Each row of a before or after table is a point. The points were changed in one or more steps. Then noise was added and the rows were shuffled. The steps act on how far a point lies along the listed directions, d1 being the first. Write out the steps. A step turns or swaps two directions, mirrors them in a line or flattens them onto one, adds a multiple of one to another, or multiplies one. Angles are multiples of 10 degrees, from the lower direction toward the higher: turns from -170 to 170, lines from 10 to 170 but not 90. Use the fewest steps. Two steps may share a direction if one is a turn and the other turns, adds or multiplies; they go together, in the order done. Otherwise the lowest direction goes first.

Directions:
(1): [ 56,   5, -35]
(2): [-34,  -8, -56]
(3): [-8, 65, -4]
Before:
array([[-50,  48, -38],
       [-49, -23,  12],
       [ 54, -60,  16],
       [-29,  -6, -20],
       [-52,  50, -36],
       [ -6,  21,  32],
       [-31,  54, -17],
       [ 56, -29, -45],
       [-31,  67, -47],
       [-10, -28,  -3],
       [-18, -44,  41]])
After:
array([[-57,  63, -12],
       [ 58, -54, -12],
       [ 50, -69, -18],
       [-16, -18,  30],
       [  0,  47,  43],
       [ 11,  23,   2],
       [ 36,  -1,  -5],
       [ 38,  27,  28],
       [ 64, -55,  -5],
       [ 39, -56,   3],
       [-25,  27, -70]])
Steps: swap d1 and d2; multiply d3 by -1

Directions:
(1): [ 25,  58, -37, -22]
(2): [-44,  47,  38,  14]
(3): [ 23,  10, -12,  71]
(4): [52,  9, 54, -9]
Before:
array([[-14, -95, -15,  -1],
       [ 19, -32,  17,  19],
       [-18,  20, -58,  -1],
       [ -6,  19, -14,  13],
       [ -4,  23, -20,  30],
       [-22,   2,  17,  37],
       [ 36,  -3,   9,   4],
       [ -9, -52,  11, -19],
       [-20, -18, -32, -19],
       [ -8,  -6,  19,  84]])
After:
array([[-11,  14, -14, -43],
       [ 24,  21,  50,  -3],
       [ 22,  44,  16, -10],
       [-32,  -4, -46,  34],
       [-72, -32, -43,  26],
       [ 26,  35, -34,  28],
       [-44,  -8,  -1, -20],
       [-35,  46,  12, -59],
       [-30, -11,  -7, -15],
       [-10,  70, -60,  41]])
Steps: multiply d1 by -1; turn d2 and d3 by -130 degrees; multiply d4 by 1.6

Directions:
(1): [ 24, -39,  43,   0,  27,  64]
(2): [ 62,  49, -16, -31, -22,  27]
Before:
array([[ 59,  -9,  40,   6, -11,  70],
       [ 25,   0,   9,  -7,  20,  16],
       [ -9,  11,  -5,  15,  -3, -33],
       [ 22,  11,  -4,  -4,  -4,  -4],
       [  8,  10,  30, -12,  16,  31],
       [ 95,  35,  28, -46,  -1,  77],
       [ -7,  47, -44,  -9, -40, -55],
       [-31,  -7,  43,  16,  18, -14]])
After:
array([[ 30,  48, -11, -25, -16, -12],
       [ 31,  42, -22, -21, -32,  -6],
       [  6,   1,  12,  22, -23,   3],
       [ 18,  10,  -6,  -2,  -5, -11],
       [ 10,   9,   8,  10,   3,  -7],
       [  9,   5,   0,   0,  19,  -9],
       [-12,  13,  17,  -5,  10,   3],
       [-23,  -7,  50,  11,  21,  -1]])
Steps: flatten d1 and d2 onto the line at 120 degrees

Directions:
(1): [ 51,  -1,  12,  53,  30, -57, -37,  24]
(2): [ 19,  30, -48, -15,  29, -46,  62, -32]
Before:
array([[-46, -15,  14, -24, -39,  42,  -5,  -3],
       [-25, -13, -13,  -1,  -1,  20,  17, -10],
       [  6,   5, -14,   6,   0,  21,  -5,  -2],
       [ 16, -11,  15,   6, -20,   5, -16,  20],
       [-10,  -8,   8,   6, -13,   7, -21,   5],
       [ 15,   4, -21,  20,  11, -29,  10,  -4],
       [ 26,  25, -35,   0,  48, -62,  33, -17],
       [ 21,   8, -20,  23,  23, -52,  -4, -10],
       [-35, -13,  15, -24, -28,  54, -28,  12],
       [-24, -13,  14, -11, -18,  36, -11,   8]])
After:
array([[-39, -12,  12, -25, -26,  51,   1,   1],
       [  8,   8, -14,   2,   0,  22,  -5,  -3],
       [-62, -14,  11, -40, -49,  61,   6, -12],
       [-25, -11, -14,  -2,  -2,  20,  17, -10],
       [-17,  -6,   5,  -3, -17,  18, -15,   0],
       [-57, -12,  12, -46, -43,  76, -13,   1],
       [ 54,  25, -29,  30,  65, -97,  11,  -2],
       [  4, -10,  14,  -5, -27,  17,  -9,  17],
       [ 37,   9, -18,  37,  31, -67, -15,  -3],
       [ 26,   2, -18,  30,  16, -42,   3,   0]])
Steps: add 0.7 times d2 to d1

Directions:
(1): [ 18, -36,  80, -25, -18,   3, -34,  50, -23]
(2): [ 23, -65, -13,  12,  63, -49,  23,  -2, -35]
(3): [-22,   8, -42, -73, -24, -18, -15,  -3, -66]
Before:
array([[ -6,  12,  27,  12, -20,   3, -21,  17,  -9],
       [-20,  85, -65,  44, -12,  20,  17, -50,  63],
       [ 27, -33, -35, -18,  38, -38,  35, -30, -40],
       [  6, -11, -20,  -4,  27,   1,  21, -22,  -2],
       [ 10, -17, -60,  91,  68, -10,  52, -44,  61],
       [  1, -25,  -2,  32,  32, -22,   6,  -4,  21],
       [ 26, -59,  60,  22,  55, -10,  21,  26,  31],
       [  0,  -8,  42,   4,  11, -22,  12,  18,  -4],
       [  8,  11,   0, -10, -34, -12,  10,   9, -32],
       [-15,  45, -49, -28, -29,  -1,   9,  -9, -23]])
After:
array([[ -6,   2,  46,  -4,  -8,  -8,   8,  21,  -2],
       [ 17, -39,  72, -15,  21,   5,  -5,  36,  14],
       [ 25, -65, -37,  46,  77, -40,  34, -19,  -2],
       [ 42, -53,  13, -15,  30, -34,  22,  -6, -36],
       [-10,  39, -91,  48,  38, -20,  40, -59,  24],
       [-10,  25,  16,  16, -24,   9, -16,   8,  -5],
       [ -4,  28, -48,   3,  -3, -11,  24,  -9,  -7],
       [  8,  23,   1,   5, -32,  -7,  16,   5, -24],
       [  0, -31,  14,  14,  28, -23,  -3,  12,   6],
       [  7, -24,  -3,  -6,  32,  -3,  17, -11,  -9]])
Steps: turn d1 and d2 by -40 degrees; multiply d3 by 0.4

Directions:
(1): [ -9,  12, -34, -43, -53, -26, -27, -77, -23,  32, -32]
(2): [ 11, -23,  73,  -9, -77,  37,  35,  -9, -29, -16,  16]
Before:
array([[  0,   0, -22,  -1,  19, -14,  -9,   9,   7,   0,   1],
       [ -3,  -6, -21,  -8,   9, -12,  -6,   0,  -3,   4,  -7],
       [ 13,  -8,  20,  -5, -27,  12,  12,  -2,  -1,  -9,  -4],
       [ -5,   6, -22, -17,  -1, -17, -13, -20,   5,   8, -15],
       [  2, -10,   9,   3,   1,   7,   4,  10,  -2, -12,   6],
       [  6, -11,  35,   7,  -9,  14,  17,  17,   0,  -6,   7],
       [ -8,  -3,  -1,   1,   8,  -1,  -8,   4,  11,  14,  -1],
       [  6,  -7,  26,   3, -16,   6,   4,   2,   3,  -5,  18],
       [ 16, -20,  51,   6, -35,  29,  33,  21, -17,  -9,   7],
       [  0,   8, -26,  -8,  18,  -7, -15,  -8,   8,  15, -16],
       [ -6,   2, -16,   7,  12,   1,  -1,   4,   3,  -3,  -2]])
After:
array([[  8, -11,  40,  -3, -41,  14,  11,  -7,  -5,  -6,  21],
       [ -8,   7, -26,   7,  22,  -5,  -8,   2,   6,   0,  -5],
       [  7, -14,  49,  -6, -42,  18,  22,  -4, -13,  -2,   2],
       [ -4,   9, -26,  -2,  29, -15, -10,   4,  16,   2,  -8],
       [ 20, -31,  89, -10, -94,  45,  47,  -3, -42, -12,   8],
       [-10,   0,  -9,   0,  14,  -6, -11,   5,  15,  16,   0],
       [ -3,  -2, -33,  -2,  28, -15, -10,  10,   4,   4,  -7],
       [ 16, -14,  42,  -8, -52,  24,  21,  -4, -10, -14,   2],
       [ -3,   6, -40,   0,  38, -24, -20,   9,  16,   5,  -5],
       [ -2,  13, -43,   0,  50, -14, -22,   6,  21,  14, -16],
       [  2, -10,  12,  -2, -13,   6,   5,   0,  -8,  -8,   5]])
Steps: multiply d1 by 0; multiply d2 by 2

Directions:
(1): [ -2,   1,  12,  95,  33, -44, -13,  11, -34,  28,   3, -47]
(2): [-17, -63,  11, -11,  24, -24,   0, -74,  64,  17,   9, -33]
(3): [ 36,   7,  74, -40,   9, -38,  48, -30, -57, -11,  -6,  -9]
(4): [-88,  37,  12, -45,  41, -16, -41,   3, -18,   1, -35, -17]
Before:
array([[-60,  34,  24,  27,  53, -47, -23, -20, -59,   6, -23, -20],
       [ 61, -51,   6,   3, -23,  -7,  38, -43,  23,  -1,  15,  -1],
       [-47,  10,  46,   2,  51, -82, -10, -21, -50,   3, -26, -48],
       [-18, -32, -59,  26, -17,  35, -14,  -1,  39,  21,  13,  11],
       [-11,  -7,  38, -11,  36, -35,  10, -24, -12,  10,  10, -43],
       [ -4, -25, -38,  -8,  -2,  22, -21, -36,  60, -34, -10,   7],
       [ 12, -22,   9,   0,  -8, -11,  28, -36,   3,   1,   9,   3],
       [ 58,   9,   2, -29, -46,  37,  18,   6,  10, -28,  15,  25],
       [ 45, -41,  17,  -4, -16,  23,  22, -34,  25,  17,  10,  16],
       [-38,  -3, -52,  33,  17,   4, -38,  -3,  53,  20,  -7,   8],
       [-50,  -7, -36, -12,   5,   6, -33, -10,  47,  13, -14, -17],
       [ 44,  -1,  -7,  21,  -8,  25,  14,  16,  19,   4,   5,  10],
       [-13, -19, -43,  34, -17,  23, -18,  24,  57,  21,  29,  13],
       [-39,  40,  46, -33,  39, -31, -12,   9, -45,  16, -41, -26]])
After:
array([[ 11,  20, -41,  -6, -21,  38, -15,  15,  11, -50, -17,  30],
       [ -4, -11, -28,  16, -22,  22,  -6,  25,  40,  15,  28,  19],
       [ 56,  -4,  27,  17,   1,   1,  31,  -1,  -4,   4,   5,  -4],
       [-94, -12, -28,  -7,  43, -10, -49, -53,  40,  10, -15,  -7],
       [-17,  -4,  15, -58,  12,   0,   8, -18,  19,  -5,   8, -11],
       [ 93, -12,  44, -45, -42,  -6,  71, -28, -37, -25,   7,  24],
       [-75, -18,  -9, -52,  27, -29, -31, -38,  40,  -5, -20, -16],
       [ 26,  -2,  18, -26, -19,  -4,  40, -25, -21, -12,   6,  20],
       [ 74,  -4,  46, -26, -28,  19,  46, -10, -33,   0,   4,  34],
       [-41,   3, -69,   7,   2,  28, -41,   6,  66,  11,  -9,  29],
       [ 79,  28,  41,  27, -26,  -6,  29,  18, -60, -16,  13,  -6],
       [-55,  18, -69, -13, -16,  39, -47,  30,  46,   2, -16,   9],
       [ -8, -13, -46,  11, -26,  37,  -2,  10,  15,  12,  10,  19],
       [-73,  12,  -5, -14,  36,  -7, -45,   6,  22,  28, -36, -25]])
Steps: turn d1 and d2 by 90 degrees; add -1 times d4 to d3

Directions:
(1): [ 28,  34,  12,  44,  94, -40,  -1,  -1,  32, -53, -23,  20,  28, -20]
(2): [ 24,  -6, -58, -37, -11, -57,  52, -57,  28,  -4, -15, -51, -23, -40]
(3): [  9, -48,  49,  21,   1, -48,  49, -28, -61, -13, -35,   8, -18,  65]
(4): [ 28,  67, -23,  37, -39, -38, -47, -28, -42,  54, -40,   6,  30,   5]
(5): [-46,   5,  13,  64, -36,  19,  49, -29, -28, -30,  29, -19,  57, -54]
(6): [-32, -25, -15, -34,  -9, -21,  -8,  41, -47, -21, -63,  55,  -6, -73]
Before:
array([[ 41,   3, -13,  13,  37, -67,  56, -76,   6,  -5, -11, -28,  -7,
         38],
       [ 44,  16, -14,  23,  12, -95,  32, -67,  -8,  -2, -52, -26,  -4,
         13],
       [  4,  25,  -1,   0, -37,  20, -11, -23, -11,  18,  22, -14,  -6,
         19],
       [ -2, -35,   9, -39,  -1,  46,  19,  33, -10,  10,  29,   3, -37,
         64],
       [ 16,   7,  37,  26,  39, -36,  29,  -4,  -4, -43,   0,  22,  18,
        -25],
       [-19,  19,  42,  37,  33,  65, -45,  19,  -1,  25,  52,   2,  18,
         49],
       [ 15,  35, -17,  -2, -28,   9, -40,  24,  -7,  39,  25, -11,  10,
         40],
       [-17,  22,  -8,  10, -48,   7, -61,  10, -48,  40, -33,  11,  24,
         -9],
       [ 10,  12,  39,  55,  31, -44, -10,  -4, -76, -17, -63,  51,  -5,
         49],
       [-14,  30,   0,  14,  24,  -3,  10, -10,  26, -34,  -4,  12,  -4,
        -20],
       [ 40,  29,  12,  -9,  36, -24, -43, -27,  34,  -5,  14,   1,   5,
         25]])
After:
array([[ 15,  34,   4,  12,  63,  23, -40,  65,  -7, -10, -11,  55,  14,
         16],
       [ 11,  50,  34,  68,  40,  -2, -42, -17, -32,  29,   1,   9,  30,
         48],
       [ 40,  15,  17, -17,   0, -17, -37, -37,  18,  20,  20, -13,  -9,
         54],
       [  6,  14, -44, -35,  22,  24,  22, -29,  81,   2,  62, -48,  -9,
        -12],
       [  9,   8, -57, -44, -21,   1,  18, -34,  75,  13,  38, -69, -23,
        -29],
       [-26,  -2,   9,   0, -29,  21,  24, -19,   1,  -4,  21,  -9, -25,
         25],
       [ 38,  43, -13,  22,  22, -59, -10,   5, -18,  -1, -30,   1,  18,
         28],
       [  4,  20, -27,   4, -24, -54, -20, -24, -44,  17, -65,  -6,  16,
        -35],
       [ -2,  69, -68, -15, -59,  34, -63,  -3,   8,  60,  15, -13,  -3,
        -23],
       [ -4,   2,   9, -14, -52,  35,  13,  -6,  10,  20,  67, -21,  -1,
         -5],
       [ 19,  32,   4,  17,  27, -23,   7, -23,  -1, -26, -14,   7,   2,
        -10]])
Steps: mirror d1 and d6 in the line at 110 degrees; add 0.5 times d5 to d2; turn d2 and d4 by -50 degrees; multiply d3 by -1
